Rows are points. Each copy is the shape, with its points in the same order, turned, moved and blurred by noise. Some copies are also mirrored. Which?
(in the rows, 128 means zero)

Shape, 8 rows:
[[162 128 139]
 [146  93 133]
 [ 70 159 117]
 [108 189 115]
 [181 122 107]
 [158 118 106]
 [171  91 140]
 [144 108 134]]
Copy 1 (8 x 3):
[[143 101 108]
 [161 136  96]
 [ 77 162 148]
 [ 67 119 138]
 [135  96  70]
 [130 118  81]
 [174 115  89]
 [149 129 103]]
Copy 1 is: mirrored
Copy 2 (8 x 3):
[[106 127  99]
 [100 101 126]
 [180 155 161]
 [179 168 117]
 [117 101  77]
 [127 100  98]
 [ 82 101 107]
 [108 112 121]]
Copy 2 is: mirrored
Copy 3, 8 rows:
[[140 138 155]
 [170 126 127]
 [ 84 152  73]
 [ 66 146 114]
 [138  99 167]
 [138 105 140]
 [178 124 157]
 [153 133 132]]
Copy 3 is: mirrored

Shape, 9 rows:
[[171 131 151 143 164 109]
 [160 134 172 107 170 129]
 [149 160  70  87 104 137]
 [139 133 151 154 129 112]
 [112 106 108 119  80 137]
 [116 128 140 140 174 108]
 [139 142  77  80  79 162]
 [164 151 157  89 157  83]
 [130  72 104 152 131 114]]
Copy 1 (9 x 6):
[[133  93 154 170 106 143]
 [107  92 119 178  91 152]
 [106 100 133  69 139 201]
 [125 127 150 140 111 116]
 [118 145 118  88 157 148]
 [127  84 129 143 114 106]
 [110 129 117  62 148 209]
 [ 69  81 143 162 106 148]
 [155 116 134 141 175 132]]
Copy 1 is: mirrored
Copy 2, 9 rows:
[[ 78 136  98 131  91 115]
 [101 149 100 119  77  92]
 [161  93  74 127 171 115]
 [103 121 125 151 111 133]
 [147 118 148 127 172 127]
 [ 89  97 125 125  98 106]
 [179 107  93 137 183  94]
 [126 123  77 107  70 119]
 [ 75 117 150 109 153 123]]
Copy 2 is: mirrored

Shape, 11 rows:
[[101  74 171 146  86 132 135 158]
 [144 145  85 127 122 145 132 122]
 [116 140 152  98 137 126  99 143]
 [104 117 130 137 159 149 129 178]
 [115 160 160 130 131 112 145 171]
 [129  98 122 154  85 100  97 116]
 [163 145 102 112 104  90 111 199]
 [118 153 175 151  77  83  82 185]
 [101 117  87  90 146  91  90 137]
 [181 133 160 110 145  93 125 129]
 [164 162 145 123 105  83 115 172]]
Copy 1, 11 rows:
[[102 136 150 148 134  92 135 195]
 [167 108 123 135  82 166 112 124]
 [139 149 145 119 148 138 142 117]
 [144 158 131  89 101 118 146 152]
 [133 120 163 116 114 104 164 117]
 [116 131 114 193 118 148 142 154]
 [125 138 187 144  82 185 175 124]
 [104 115 163 160 147 138 218 141]
 [166 195 137 159 114 155 137 111]
 [ 88 128 141 132 114 148 123  79]
 [105 110 174 139 106 158 178 100]]
Copy 1 is: mirrored
Copy 2 (11 x 8):
[[ 90 154 108 136 143 177 103 165]
 [137 154 173 140  92 118 143 107]
 [124 153 101 111 118  99 151 134]
 [122 112 145 115 131 105 119 162]
 [137 156 119 115  92 110 119 182]
 [126 198 129 145 140 151 106 104]
 [136 210 170 133 134  96 160 176]
 [124 231 106  84 129 129 108 179]
 [107 167 128 154 143  60 135 107]
 [185 169 104 148 124 119 164 145]
 [160 210 130 122 113 110 149 176]]
Copy 2 is: only turned

Shape (13 x 9):
[[140 123 150 116 176 116  63 138  42]
 [115 111  91 130 126  97 115 170 122]
 [134 127 202 156 132 154 124 107 136]
 [128 148  99 135 147 153 194  84 112]
 [186 108 111 104 115 121 119 123 105]
 [ 90 145 140 123  84 100 180 165 164]
 [151 176 124 153 104  86 136 151 113]
 [127 151 102 170 112  81 106 129  75]
 [ 96  88 107 132 135 149 134 134 117]
 [161 116 107 139 107 131 148 108 116]
 [ 82 166  71 114 167 143 119 131 124]
 [ 91 146 163 149  90 115  89 137  91]
 [134 140 144 121 162 180 111 158  90]]
Copy 1, 13 rows:
[[205  97  73 142 140  68 122 131  84]
 [128 119 133 128 139 115 141  74 113]
 [132 148 118 161  89 137  88 198 124]
 [107 113 138 140 186 144 135 177 180]
 [112  88  91 132 118  96 112 108 161]
 [114 155 176 102 114 180  89  98 146]
 [140 135  81 137 148 168 101  88 139]
 [167 131  99 174 151 143 142  86 142]
 [119 108 171 146 137 106 156 128 125]
 [104 107 119 162 131 126 122 130 168]
 [143 127 130  95 172 142 198 137 122]
 [199 129 125 156  94 152 118 113 119]
 [139  85 112 119 140 123 128 171  82]]
Copy 1 is: mirrored
Copy 2:
[[163 101 164 225 113 186 123 139 137]
 [128 109 127 136 160 135  96 117 162]
 [152 153 140 146  85 105 161 161  85]
 [163 187 106 120 170 162 161  95  86]
 [113 161 148 171 128 147  85  96 107]
 [115 166 127  69 141 109 142 136 173]
 [149 166 188 133 168 116 117 129 149]
 [185 150 157 170 177 127  94 134 159]
 [133 121  77 141 143 145 126 129 121]
 [135 175 122 145 150 128 103 109  97]
 [153 108 108 152 181 145 177  78 148]
 [159 151 137 177 126 104 138 171 174]
 [115 115 142 182 139 160 170 143 102]]
Copy 2 is: mirrored
Copy 3, 13 rows:
[[121 150  88 154  65 185 104  72 179]
 [159 154 127 177 126 134 133  98 103]
 [124 151 132 100 115 119 116 161 198]
 [103 107 156  78 138 107 165  96 115]
 [178 113 111 112 145 175 133 102 129]
 [149 159 114 145 147  61 144 164  85]
 [152 180 118 100 108 147 137 132  88]
 [132 173 132 145  76 175 165 113  92]
 [130 135 148 168 143 110 151 103 147]
 [163 121 146 110 143 147 158 113 128]
 [ 71 134 142 156 144 121 113  83  92]
 [112 175  94 165  96 150 145 163 146]
 [104 174 103 129 144 143 109  80 178]]
Copy 3 is: mirrored

Shape (15 x 11):
[[212 153 168 201 177 101  86  84 135  78 154]
 [121  96 129 106 160 142 186 143 145  93 136]
 [145 162 107  69 126 150 144 133 120 167 133]
 [148 160 101 114 149 132 132 101 103  86 122]
 [181 101 117 121 116 122 143 129 142 130 101]
 [131 151 144 172 116 135 131 158 103  87 136]
 [132 177 128 103  98 206  66 130 146 145 103]
 [121 113 113  79 147 173 108 147 113 165 102]
 [122 160 109  98 125 185 108 146 137 210 122]
 [107 131 119 132 125 131 161 129 111 115 100]
 [116  98 134 130 113 137 123 104 111 131 142]
 [134 146 161 115 111 125 135 114 124  93 155]
 [133  93 103 134 126  94 126 166 119  72 151]
 [161 101 182 130 145  98 136 142  94  89 124]
 [147 163 189 153 164  53 105  91 154  87 128]]
Copy 1:
[[ 10  97 103 132 167 144  62 146  81 121 145]
 [179 105 132 119 137 106 100 107  89 131  94]
 [153 175 150 104  94  93 124 173  95 133 111]
 [ 99 105 115  84 121 125 129 163  76 119 102]
 [146 152 138 103 146 114 103 120  82 108 165]
 [116 109 139 152 169 152 144 152  91  94 100]
 [147 128 152 121  90 119 116 242 124  90 168]
 [176 129 155 131  69  95 136 159 108 137 160]
 [180 172 155 143 102  93 127 205 135 155 154]
 [156 124 154 102 143 145 140 128 105 118 102]
 [125 118 146 121 128  92 143 122 135 105 125]
 [108 130 149 129 135 129  98 149 108  84  85]
 [140 118  83 137 130 130 147  93  76  77 115]
 [102 107 163 148 140 136 112  91  61 108 126]
 [ 51 128 124 133 129 200  68 120 109 111 115]]
Copy 1 is: only turned
Copy 2:
[[115 188  54 128 103 217 133 112 130 122  46]
 [116  95 156 116 136 145 113 139  57 126 124]
 [108 122 149 159 131  86 165  77 109 145 145]
 [125 154 151 144 105 125 120 100 115 100  91]
 [135 134 122 133 145 144  97 108 121 162 144]
 [127 138 120  70  99 125 146 139 130 132  89]
 [144 171 143  97 109 123 198  49 131 120 181]
 [131 119 126 140 102  99 148  91  94 115 197]
 [147 131 115 139 123  79 202  70  98 148 184]
 [144 139 149 117 129 101 125 148 105 120 127]
 [145 108 110 124 146 129 142 130 131  96 135]
 [ 99 128 144 113 139 152 156 126 136 112 100]
 [143  81 142 112  87 155 102 146 134 138 103]
 [ 77 127 103 112 112 158 101 158 131 124 119]
 [ 99 186 114 158 115 207 161 178 135 129  83]]
Copy 2 is: only turned

Shape, 15 rows:
[[127 113 124 130 127 175 140 182 184  86 157 182]
 [100 149 151  74 130 128 107  93 130 120 123 155]
 [185  74 118 151 150 191 101 154 152 148 161  97]
 [132 102 124 122 126 181 194 145 148 103 137 138]
 [195 133 102 130 158 174 119 182 130 141 114 129]
 [115 165 149  92 110 119 113 133 119 118  95 111]
 [122 102 101  85 109  97 100 133 111 137 102 136]
 [ 82 169 131  89  81  87 121 129 146 135 125 116]
 [224  87 111 131 138 152 118 143 112  87 184 110]
 [123 134 171  81 126  79 133 134 147 149  94 140]
 [116 134 152 115 114  87  97 121 142 103  73 114]
 [109 155 110 125 149  78 113 100 131 133  95 122]
 [147 116 109  91 107 183 144 133 192  95 116 145]
 [106 125 146 116 126 120 103 140  93 124  88 120]
 [200 106 120 163  96 161 113 123 123 137 142 149]]
Copy 1, 15 rows:
[[219 122  87 184  96 113 123 138 145 105  82 141]
 [133 132  72 151 153 131  99 113  82 129 144  83]
 [159 118 140 129 129  67  94 139 199  45  94 123]
 [192  91 129 145  72 123 139 126 134 106 103 114]
 [158 113 160 131 139  73  76 114 140 119  80 144]
 [131 140 122 115 144 164  84 125  93 134 121  94]
 [119  86  79 110 135 146  70 159 108 110 138 133]
 [136 155 108 136 138 179  96 165 112 161 160  84]
 [141  72 118 116 161 101 108 104 208  73  63 112]
 [148 156  81  86 141 132 111 130  83 154 152 121]
 [132 141 110 115 174 173 106 148  71 104 140 130]
 [ 95 138 118 141 167 134 121 151  93 133 147 142]
 [216  87 117 160 131 125 100 125 125 105 139 107]
 [100 140 113 110 119 153  74 133  75 100 117 124]
 [140 108 121 137 124 122  91  76 190  86 136 155]]
Copy 1 is: only turned
Copy 2 (15 x 12):
[[127 139 211  80  98 185 113 130 132 144 132 133]
 [133  84  95 111 104 165 132 103 133  98  93  93]
 [142 153 190  84 182 119  74  92  91 103 155 151]
 [ 94 114 199 105 142 145 114 158 148 125 115 118]
 [151 136 183 143 171 139 115 103  70 159 123 133]
 [159 134  91 144 117 127 133 114 133 131  94  90]
 [148 112 110 108 134 112 132  67 136 155  92 130]
 [149 112 107 139  64 100 158  91 167 114 115 106]
 [ 99 146 166  58 189 118 112 105  69 152 168 119]
 [167  64 110 135  91 108  97 121 136 150  97  91]
 [185 107  79 120 115 127 123 114 162 156 126  98]
 [144  85  85 153 132 127 134  86 165 138 147 119]
 [157 116 201  83 134 157 142 119 149 114 120  94]
 [151 125  80 130 136 128 106 116 139 148  89 124]
 [145 116 153  63 171 113 151 133  82 129 143 161]]
Copy 2 is: mirrored
Copy 3:
[[ 85 171 111  72  84 166  92 182 133 124 178 146]
 [155  96 117  89 126 137 122 129 107 173 146 135]
 [111 184  90 126 104 139 139 102 111  33 150 121]
 [113 139 161 112  96 165 114 155 101 100 198 109]
 [103 200 101 128 130 132 142 146  98  94 166  71]
 [157  98 116 123 162 109  98 155 133 157 145 107]
 [119 113 131 132 112 118  87 110 120 163 113  86]
 [116  72 122 110 173 125  84 170 122 157 110 117]
 [117 196 124 187  94 125 134 121  88  88 168 156]
 [137 112 156  76 141  90 107 149 127 150 102 102]
 [145  97 123 115 127  86 119 152 170 146 117 106]
 [115  86 128 130 137 121 155 154 140 164 100 105]
 [121 131 109 101  67 136  88 182  94 110 181 104]
 [143 122 131 124 152 117 121 115 159 153 149  88]
 [ 71 155 100 134 100  91 139 104 103  96 182 124]]
Copy 3 is: mirrored
Copy 4, 15 rows:
[[130 161 162  87 173 192 155  93 126 109 115 164]
 [102 154 154 129 151  98  82 141  93 151 119 158]
 [171 174 113 102 143 150 155 110 167 107 133  55]
 [121 155 143 103 147 197 135 100 105 130 180 122]
 [152 154 117 111 148 126 157 113 193 105 179 128]
 [125 125 118 158 143 113 109 168 105 155 147 164]
 [153 138 125 106 106  72 131 127  90 158 135 153]
 [109 102 112 129 127 118 111 174  68 138 116 169]
 [162 238  78 103 143 146 154 117 136  94 159 108]
 [116 110 101 122 133 112  76 123 114 178 129 169]
 [120 139 105 158 112 116 122 149 113 194 111 162]
 [ 93 134 122 146  73  95 111 146 122 144 129 154]
 [101 158 152  78 176 163 165 130 122 158 152 131]
 [159 134 132 170 116 106 115 134 110 158 143 151]
 [127 177  90 135 163 119 171  80 123 112 142  96]]
Copy 4 is: only turned

Shape, 15 rows:
[[153 127 149 116  86 101 124 159 129  88 159 165]
 [165 106  95 119 143 162 100  97  79 122 133 151]
 [155 101  90 121 143 150 133 140 134 131 116  87]
 [121  84  99 147  87 170 171 165 115 138 146 131]
 [137 133 154  90  93  83 145 145 142 140  90  95]
 [135 164 119  89  40 110 144  95  96 107 101 183]
 [152 131 133 182 144  98 107 165 130 118 146 141]
 [149  88 109 112 100 138  97 101  94  99  55 102]
 [135 117 110 103 128 147  99  84 164 146 158  91]
 [137 138 174 104  99 160 180 115 136 128 100 156]
 [177 129 115 141  75 121 108 151 103 158 123  90]
 [120 120 155 161 101 124 130 136  82  98 157 152]
 [133 150 110  73 101 137 126 145  84 115 157 143]
 [112 169 166 109 107 159  53 149 129 158 130 121]
 [101  78 160  95 112 142 154 100 126 214 129 145]]
Copy 1:
[[159 115 166 157 105 127 181 163 154 167 109 107]
 [159  87 125 137 111 167 109 117 114 101 160  77]
 [119 146 112 124 105 153 126 107 127  87 106  85]
 [105 102 112 134  75 185 119 137 170 144  84  69]
 [120 179 119 113 142 110 153 175 174 133 127 117]
 [109  89 151 134 127 134 181 172 183 164 209  92]
 [152 129 185 107 137 129 123 123 111 169  76  94]
 [119 102 106 102 172 164 152 144 142  71 148 103]
 [150 157  76 124 120 163 138  99  97 136 154 128]
 [133 106 116 101  74 107 145 142 198 138 144 123]
 [142 147 110  97 135 159 159 148 132 136 119  46]
 [151  77 159 120 112 160 125 181 143 166 104 114]
 [135 119 126 169  82 135 144 182 126 139 158  82]
 [152 108  68 113 137  71 135 161  99 170 132  94]
 [144 135  62 136 116 134  75 125 209 169 154 116]]
Copy 1 is: mirrored
Copy 2:
[[126  74 104 123 160 122 129 149 165 149 121 161]
 [101 147  71 122  99 104  98 113 104 137 119 108]
 [120 152 107 104 102 150 140 128  86 133 167 144]
 [122 110 114  55 107 118 144  73 128 142 163 164]
 [169 101 113 138 137 171 191 136  99 123 120 174]
 [158  45  86 152 104 141 153  94 156 138  86 104]
 [117 149 144 115 130  98 142 170 152 160 125 167]
 [106 107  72 162  94 112 176 119  69 104 151 119]
 [108 127 139 136 112 172  93 112  59 151 129 155]
 [163 102 115 114 174 143 167  73 116 148 116 109]
 [105 116  85 107  87 147 180 139 105 171 113 177]
 [121  92 122  90 135  73 137 128 133 140  96 146]
 [120  94  82  91 119 159 113 123 143 109  93 130]
 [ 59 131 136 139 149 170 156 109 114 125  61 167]
 [173 142 109 120 139 135 128  34  79 134  95 194]]
Copy 2 is: mirrored
Copy 3 (15 x 12):
[[115 115 150 147  96 125 110 127 168 178 165 113]
 [ 91 100 138 145 128 153  95 135 105 102 104 164]
 [ 90 153 107 110 159 164 117 106 130 112 124 117]
 [117 126  99 110 158 107  80 106 159 162  93 111]
 [144 149  93 144 112 139 143  80 134 132 177  75]
 [184  67  93 160  71 142 117 101 120 165 140 131]
 [100 163 187 132 100 131 131 124 177 126 116  98]
 [ 94 117  92 109  77 177 102  74  93 102 128 126]
 [148 137 138  93 163 161 124 118 117 100 167 144]
 [133  89  73 142 119  78 152 122 147 129 154 115]
 [134 125 147 142 140 148  92  42 149 111 135  98]
 [119 124 148 127  87  76 102 109 139 150 119 138]
 [125 100 140 158 139 139 105 118  92 184 142 124]
 [127  77 190 107 129 117 159  97  97 115 158  75]
 [167 118  93 125 166  82  87 151 108  79 156  79]]
Copy 3 is: only turned
Copy 4 (15 x 12):
[[144 126 134 162 123  89 149 106 165 132 112  89]
 [168  80 123 141 170 142 123 120 142 136 151 178]
 [149 129 151  86 174 117  93 147 135 132 129 154]
 [152 141  97  80 195  84 144 114 160 108 102 138]
 [124 175 144 135 130 144 110 174 149 121  90  97]
 [ 92 149  72 214 131 139 127 118 155 112 109 143]
 [128 113 185 109 143 130 160 111 168 113 149  97]
 [159 146 128 162 195 144  78 152 134 113 164 152]
 [138  99 131  98 131 105 121 191  91 129 142 150]
 [123 117  68 122 137 153  98 126 161 149  94  95]
 [124 156 147 127 180 107 152 173 177 144 133 148]
 [166 121 108 140 139 126 159 104 185 103 148 111]
 [161 149 112 151 111 119 148 110 143 150 105 171]
 [150 161 116 123 129 148 177 153 110 194 163 107]
 [161 104  64  99 168 162 165 188 113 111  68 118]]
Copy 4 is: mirrored

Shape, 15 rows:
[[120 139  83  94 175 142 151 135  83 183 104 126]
 [ 71 108 166 163 151 135 121 147 157 121 129  97]
 [109 134 144 137  90 147 127 162 125 113  85 113]
 [124 117 143 161  87  77 146 115 100 159 133 133]
 [127  92 127 135 128 125 128 120 119 100 131 166]
 [128 171 117 134  97 136 133  76 114  79 186 175]
 [131 126 168 126 157 123  87  92  99 119  78 175]
 [108  99  87 150 109 140  90 107 116  97 185 121]
 [118 193  93 170 132 134  82 183 145 152  70 129]
 [ 88 130  89  99  91 110 154 168 162 166 135 149]
 [100 154 129 100 109 126 121  88 153  98 100 140]
 [153  89 110 124 126 160 149 160 107 168 153 167]
 [142 140  59 179 122 146 138 121 127 161 121 153]
 [129 115 142  85 144 101 177 110 104  72 154 160]
 [152 106 108  95 123 140 122 127 187 129 158 128]]
Copy 1 (15 x 12):
[[109 149 110  98 136 124 143 169 189 146  87 188]
 [111 177 196 108 122 148  72 115 102 112 123 182]
 [129 185 137 149 123 147  85 167 118  85  99 122]
 [195 120 175 117 155 148  96 138 160 103 127 123]
 [116 107 151 141 129  98  85 118 143 108 130 127]
 [168 109 108 186  91 112  84  92 134  92 153 179]
 [117 106 104 113 156 128  37 120 120 133  89 138]
 [113 122 169 179  80 160  92 117 166 128 158 158]
 [131 210  89  87  74 134  72 177 128 140 137 115]
 [116 168 139 112 137 130 140 151 164  64 164 158]
 [121 132 104 147 149 123  63 163 102  85 128 176]
 [114 154 137 136 148  91 144 105 185 131 108 114]
 [145 158 124 130 105  90  97 161 206 151 151 131]
 [132  66 139 143 128  99 127 126 117  82  94 188]
 [100 147 129 148 145 110 150 119 113 141 171 156]]
Copy 1 is: mirrored
Copy 2, 15 rows:
[[106 120  82  95  76 130 109  89 121  98  95 137]
 [154  93 157 129 128 168 140 166  94 115 166 149]
 [116  85 115 149 160 121  99 123  83 114 175 151]
 [137 176 136 159 125 130  62 126 122 135 153 170]
 [159 118 106 168 118 114 112 139 130 154 137 126]
 [156 155 158 137 155  52 120 124 115 176 122  87]
 [157 108 107 146  92 119  70 131 143 108 175  71]
 [125 146 146 166  97 102 161 142  93 184 144 126]
 [ 47 120 114 144 152 121 119 153 103  47 148 111]
 [140 163  89 142 156 114 156 101 113  90 130 186]
 [149 130 105 107 158  97 133 119 120 133 192  98]
 [144 128  97 183 117 135 115  93  99 124  75 143]
 [ 86 173  87 149 135 129 111 149  94 130  95 118]
 [184 102 122 123 131  86 109 104 176 181 122 140]
 [140 136 108 163 156 147 180  89 129 151 137 118]]
Copy 2 is: only turned

Shape:
[[109 113 108 152 128  56 126 108 124 114 132  99]
 [134 128 129 152 108 110 152 137 120  98 141 131]
 [105 134 145 147 119  59 143 146 109 141  97 163]
 [124 111 105 141 142 121 136 138 177 169 155 123]
 [132 111 223 127 120 107  59 111 194 111 162 133]
 [144 126 105 147 126 119 111 113  95 140 141 139]
 [114 154 106 115 105 114 121 122 102 106 157 160]
 [148 152 116  69 128 122 152 139  98 115 144 146]
 [125 120 208 128 143 117 155 113  98 172 147  99]
 [151 115 138 121 113 128 150 139 106 142 160 130]
 [137 118 111 138 166 128 148 118 101 125 157 140]
 [111 115 108 126 103 123 145 105 143 113 161 153]
 [149 163 120 105 109 101 139 117 188 133 153 161]
 [104 115 107 140 110 123 131 131 108 100 103 130]
 [143 165 113 145 135 121 116 124 113 104  70 134]
 [127 220 117 152 123  85 129 170 173  98 153 103]]
Copy 1:
[[135 145 160 107 138 117 110 103  76 109 139 116]
 [116 135 120 128 107 148  95 120 120 100 152 141]
 [ 85 151 160 164  88 125  82 128  74 122 146 115]
 [113  68 112 130 120 132 152 137  85 114 135 107]
 [  7 122 161 101 153 163 168 125 140  72 128 114]
 [124 132 130 141 113 110 136 115 132 140 161 134]
 [120 106 152 145 121 114  81 123 156 124 159 140]
 [116  99 116 176 116 112  82  92 159 115 112 154]
 [101 158 145 181 109 143 172 142 103  83  94 167]
 [114 112 117 153  95 141 131 108 129 110 135 164]
 [140 126 105 171 134 124 133 109 128 109 157 126]
 [114  88 130 132 148 141 101 133 119 114 167 153]
 [ 64  68 109 125 124  92  95 134 117  95 140 134]
 [129 142 132 132 131 157  83 122 119 154 145 122]
 [102 169 102 131 121 103  82 135 134 153 126 100]
 [114 103 126  84  83 102  73 151 134  55 109  75]]
Copy 1 is: only turned
Copy 2 (16 x 12):
[[118 147 113 144 148 151 101  90 132 112  96  94]
 [141 135 132 140 131 131 151  93 136 119 134 131]
 [ 91 103  96 118 149 161 115  91 135 134 120 158]
 [131 134  91 114 108 147 150 159 104  84 104 107]
 [123  81  53 183  65 105 137 136 172 121 165  71]
 [133 143 143 136 138 153 119 149 166 118 122 133]
 [145 118 136  96 140 112 132 117 177 127 120 132]
 [156 115 152  96 126 101 136 135 133 172 115 154]
 [113 134  93 158 150 154 152 163 110 181 176 102]
 [130 144 132 138 120 132 164 146 133 149 127 136]
 [146 114 157 128 149 153 144 148 126 121 120 118]
 [121 127 140 101 121 119 155 113 147 101 123  99]
 [157 116 100  72  67 135 138 116 140 123 122 113]
 [110 135 140 131 152 108 112 102 134  94 136 141]
 [152 121 133 124 132 135  72 109 129 105 158 171]
 [221 125  53 111 130 123 124  75 126 104 115 136]]
Copy 2 is: mirrored
Copy 3:
[[102 122 159 125  66 107 115 109 146 120 171 117]
 [106 153 145 126 117 151 125 105 154 142 133 116]
 [ 94 157 162 124  97 130  77 110  92 119 124 141]
 [ 88 114 110 156 143 116 149 141 136 117 182 142]
 [127 116 150 180 161  84  65 115 156 224 196 119]
 [143 127 149 133 111 153 126 126 148 116 147 157]
 [136 118 149  93 139 155  96 118 148 117 130 114]
 [125 130 139  91 142 151 113 165 154 138  98 128]
 [100 134  91 158  87 130  64 146 158 179 123 173]
 [103 130 131 140 124 165 116 142 163 143 124 147]
 [111 136 135  95 113 156 135 134 158 138 160 166]
 [101 104 141 105 152 132 123  95 163 123 145 125]
 [113 144 146 131 186  97 101 144 161 109 151 111]
 [128 122 148 113  98 140 140  85 125 131 121 126]
 [171 172 146 114 106 114 141 112 112 133 117 127]
 [131 188 106 119 137 112 102 143 126 110 181  40]]
Copy 3 is: only turned
